Rows are points. The points of each table are mixes of a few directions, plus a little noise. How many directions does each table use, and how many do they share? Where both have some left over, give the other angles between the two spaces (their principal angles), to ten degrees, smallest first.
(in the rows, 128 means zero)

First:
[[174 128]
 [130 128]
 [104 128]
 [105 128]
 [ 94 129]
 [194 127]
 [ 95 128]]
Second (6 x 2):
[[ 92 128]
 [165 128]
 [ 81 128]
 [135 128]
 [185 127]
 [110 128]]
Directions: first 1, second 1, shared 1

First, 6 rows:
[[132 128 132 125]
 [ 70 134  63 184]
 [125 128 125 131]
 [168 124 172  90]
 [128 128 128 128]
 [146 126 148 110]]
Second, 7 rows:
[[179 130  98 175]
 [147 130 117 146]
 [143 106 119 127]
 [128  84 126 100]
 [ 77 160 159 103]
 [ 85 168 155 116]
 [137 118 123 129]]
Directions: first 1, second 2, shared 0; angles 70

First:
[[112  91 118 119 126 143]
 [161 150 111 155 144 117]
 [ 96  99 154 113 104  91]
 [175 155 156 115 146 158]
 [ 80 117 112 130 108 115]
 [137 111 178  86 125 153]
 [112 139  97 156 123 103]
 [ 92 160  82 161 117 109]
 [188 129 144 119 156 164]]
Second, 9 rows:
[[129 122 103 124 104  82]
 [119 110 127 155 125  73]
 [146 111 171 112 109  62]
 [142 132 185 112 145 161]
 [113 152  63 129 134 201]
 [130 123 129 127 121 107]
 [115 142  88 136 137 177]
 [137 133 159 115 138 154]
 [121 127 126 141 137 133]]
Directions: first 4, second 3, shared 2; angles 80

First (9 x 9):
[[125 168 160 169 100 126 164 100 137]
 [128 128 127 127 128 128 127 128 128]
 [131  91  98  89 155 130  94 154 121]
 [130  97 102  94 151 129 100 150 121]
 [130  99 106  98 148 129 102 148 122]
 [126 153 149 156 110 127 151 110 133]
 [125 161 154 163 105 127 158 104 134]
 [124 181 172 185  89 126 176  90 139]
 [133  74  85  71 166 130  80 166 117]]
Second (9 x 9):
[[128 142 119 164 131 150 125 129 126]
 [142  61  94 128 106 123 115  80 106]
 [ 92 190 162 142 178 107 169 173 128]
 [125  92 161 128 107 103 137 149 123]
 [153  91  81 128 106 151  99  76 121]
 [105 122 127 108 147 102 145 132 125]
 [162 175 159 133 132 138 126 129 121]
 [126  90  98 122  98 149 102 122 148]
 [119 189 152  97 149 129 134 163 155]]
Directions: first 1, second 5, shared 0; angles 50

First, 10 rows:
[[146 150 131 142 163 103  85  96 140 138 129 102]
 [150 157 131 148 173  95  73  88 144 141 129  95]
 [103  96 124 107  78 165 189 173 110 113 126 164]
 [ 92  84 123  99  60 177 213 191 102 108 125 177]
 [133 134 129 133 138 120 116 119 131 131 129 121]
 [142 145 130 141 154 108  94 104 138 136 129 107]
 [131 131 129 130 134 124 121 123 130 130 129 124]
 [116 113 126 117 104 145 158 150 119 121 127 146]
 [154 160 132 151 179  91  66  82 147 142 129  91]
 [112 108 125 114  97 151 166 156 117 119 127 151]]
Second (9 x 12):
[[129 127 146 136 113 137 120  97 112 143 140 131]
 [116 125 131 106  97 126 133 154 128  97 129 128]
 [ 97 112 123 117 143 174 145 131 104 123 114 138]
 [150  95 125 110 133 120 148 153 136  92 144 141]
 [ 79 187  97 127  53 113 111 190 115 172  96 127]
 [154 104 102 131 138 116 146 165 125 143 140 155]
 [138 125 126 128 174 122 131 119 157 103 119 111]
 [172 146 140 144 200  85  48  68 146 123 144  86]
 [116 130 162 153 100 161 169  73 129 155 127 136]]
Directions: first 1, second 6, shared 1

First (10 x 18):
[[ 88 136 143 146  92 112 107 115 144 135 160 157 153 158 121 115 104 121]
 [125 109 163 130 104 110  79 130 130 133 143 121 162 130 118  93 161 135]
 [142 185 117 153 120 145 175 109 165 138 138 183 126 169 176 176  54  50]
 [106 142 136 151 103 120 108 108 138 133 163 149 147 147 135 130 105 114]
 [122  89  81 153 142 144 132 151  48 104  76  71 120  70  83 149 118 138]
 [140 123 111  93 158 140 182 155 129 124  80 123  93 124 114 131 135 149]
 [136 136 125 132 135 130 118 110 129 128 149 124 123 120 145 138 132 128]
 [174 130 127  65 189 136 143 119 148 127 135 101  75 102 159 123 202 186]
 [128 104 138 156 102 124 100 145  99 125 107 112 164 118 103 118 124 103]
 [119 128 140 100 133 120 139 133 150 133 129 140 118 144 122 108 145 156]]
Second:
[[133 138 132 141 130 124  87  92 129 128 181 119 131 115 155 134 144 134]
 [104 147 102 140 131 133 148 112 126 124 142 142 111 133 133 152  91 129]
 [181 109 172 101 135 122  92 138 143 136 126 107 146 117 143  95 200 131]
 [135 125 129 114 133 131 154 148 134 130  98 133 122 136 120 124 127 125]
 [ 81 108 106 143 103 129 175 175 100 122  58 141 137 145  65 126  70 116]
 [123 147 112 126 140 134 149 115 137 127 140 140 108 133 142 147 110 130]
 [128 172  96 115 160 143 178 100 155 128 151 154  80 140 166 167  97 132]
 [ 90 120 123 180  97 115  56  92  93 121 186 111 159 108 121 131 116 131]
 [178  86 180  93 124 121 113 180 135 136  69 106 158 126 107  76 197 124]]
Directions: first 5, second 3, shared 3

First, 10 rows:
[[117 146 124 130 122 143 149 155 121 121 108 115 135 141 150 106 138 123
  112 118 161 128 115 129]
 [130 125 129 128 129 126 125 124 129 129 131 130 127 126 125 131 126 129
  130 129 123 128 130 128]
 [113 151 123 131 120 147 155 162 120 119 102 112 137 144 156 100 141 121
  108 115 170 128 112 129]
 [115 148 124 131 121 145 152 158 120 120 105 113 136 143 153 103 140 122
  110 116 165 128 113 129]
 [128 129 128 128 128 128 129 129 128 128 127 128 128 128 129 127 128 128
  127 128 129 128 128 128]
 [149  96 135 124 139 101  89  79 140 140 165 152 115 105  88 168 109 138
  157 147  68 128 151 126]
 [156  84 137 122 143  92  75  62 144 145 178 160 111  96  74 182 102 141
  167 154  47 129 159 125]
 [151  93 135 123 140  99  86  75 141 141 168 154 114 102  84 171 107 139
  160 149  63 129 153 126]
 [135 116 130 126 132 118 114 111 132 132 141 136 123 120 114 142 121 131
  138 135 107 128 136 127]
 [ 87 192 115 136 106 181 205 224 104 104  55  81 153 175 207  49 165 109
   70  91 247 127  82 132]]
Second:
[[107 180 139 127 118 133 139 134 152 138 122 158 141  84 116 114 105 103
  148 106 136 150  73 120]
 [140  92 118 120 140 129 124 114 130 137 128 122 104 141 112 133 146 135
  129 146  98 131 174 138]
 [104 166 133 115 130 142 133 112 107 140 121 128 177 111 136 106 102 116
  147 113 154 112  74 125]
 [131 117 115 137 105 102 123 167 109 120 124  56  83 188 189 123 149 133
   58 138 127 155 167 135]
 [152  89 133 136 147 136 122 112 137 109 141 167 136 117  95 157 136 148
  155 139 124  96 152 124]
 [135 119 129 138 129 128 113 125  67  92 138  95 183 169 177 139 122 158
  107 130 185  60 114 123]
 [115 172 136 138 109 121 136 153 150 129 125 141 125 100 133 119 112 109
  126 108 141 157  85 118]
 [137 136 140 142 127 129 133 135 166 116 135 180 124  84  94 146 122 125
  154 120 127 132 114 116]
 [135 126 133 141 126 126 117 133  87  93 138 111 172 154 165 139 121 150
  112 127 178  75 111 118]
 [137  81 115  97 157 139 139  90 191 183 119 171  59  94  36 123 154 109
  176 152  25 186 198 148]
 [116 130 115 115 120 121 130 134 116 149 117  81 104 160 154 107 136 121
   97 134 113 154 148 140]]
Directions: first 1, second 4, shared 0; angles 40

First (11 x 32):
[[124 119 140 164 130 121 119 110 132 116 145 115 160 117 115  80 109 133
  121 140 119 118 134  84 116 114 116 155 131 183 102 152]
 [ 68 102 144 212 121 115 136  73  95  86 180 114 168 117  95  83  93 141
  117 136 108 160 142  72 126 107 117 185 124 211  66 167]
 [154 142 110 102 137 110 133 150 116 154  91 178  80 137 127 156 106 118
  106 125 164 117 144 145 126 108 103 105 143  88 168 104]
 [ 59 113 176 186 137 139 158 137 132 102 166 105 181 158 126  73 143 149
  118 122 104 157 141  81 137 121 146 165 183 193  78 160]
 [170 118 148 149 129 124 114 133 134 108 157 117 185 124 118  88 131 140
  105 163 113  98 133  82 120 136 108 160 142 178  86 154]
 [139 134 114  89 117 147 124 133 140 129 124 115 121 126 139 168 165 129
  139 134 107 130 116 162 135 158 156 117 107  94 128 110]
 [148 144  99  79 130 133 114 132 148 162  81 133  80 113 147 159 129 109
  151 114 145 112 113 171 119 130 141  92  99  76 181  99]
 [139 137 109  96 126 132 140 146 122 133 110 167 103 139 122 175 147 141
   86 147 121 129 152 138 132 130 131 140 142 107 115 104]
 [122 130 141 132 136 125 124 133 136 143 120 102 118 129 148 103 113 103
  183  87 157 131  99 152 131 125 127  80 120  99 184 132]
 [154 126 132 113 116 125 131 135 102 111 155 125 130 138 127 166 143 125
  142 127 129 142 113 163 150 158 118 103 116  82 130 126]
 [131 143  98  86 131 137 116 127 153 160  78 137  82 111 143 152 129 116
  142 116 136 117 122 157 117 122 147 108 103  95 170  99]]
Second (9 x 32):
[[130 109 161  96 150 113 131 170  97 162 112 130 129 134 189 130 155 131
  124 166 159  99 105  99 131 127 114 115 135 136 140 147]
 [135 117 143 120 161 124 139 134 131 137 112 125 133 128 175 124 128 140
  126 156 158 118 117 107 135 122 120 129 131 136 142 162]
 [133  82 137 124 126 117 105 133 168 169 114  62 164 120 171 136 203 127
  146 147 123  94  74 114 126 140 163 110 120  89 157 111]
 [125 132 134 135 184 146 141 121 163 107 123 138 150 145 160 108  90 153
  128 133 140 142 131 127 150 114 115 128 161 136 142 175]
 [123 111 134 127 179 129 116 140 128 125 127 139 150 133 147 128 102 134
  132 141 130 128 123 138 141 122  99 109 148 128 142 151]
 [122 189 122 111  22 118 152 110  91 125 138 169  74 160  99 113 135 130
   96 107 114 128 143  86 118 107 143 164 127 150  83  91]
 [123 111 103 145 132 108 100  94 123 125 133 138 137 120 113 135  92 128
  122 132 114 123 117 124 132 104 100 123 125 120 135 121]
 [146 118 113 154 139 138 127 107 143 113 128  99 125  82  93 145 125 115
  146 120 138 145 149 164 111 153 146 140  85 124 132 127]
 [117 183 110 134  58 160 138 140 106  88 165 147  92 127   7 137 124  96
  137  53  74 173 192 193 109 162 155 136 119 131  78  68]]
Directions: first 6, second 6, shared 1; angles 40, 60, 60, 70, 90
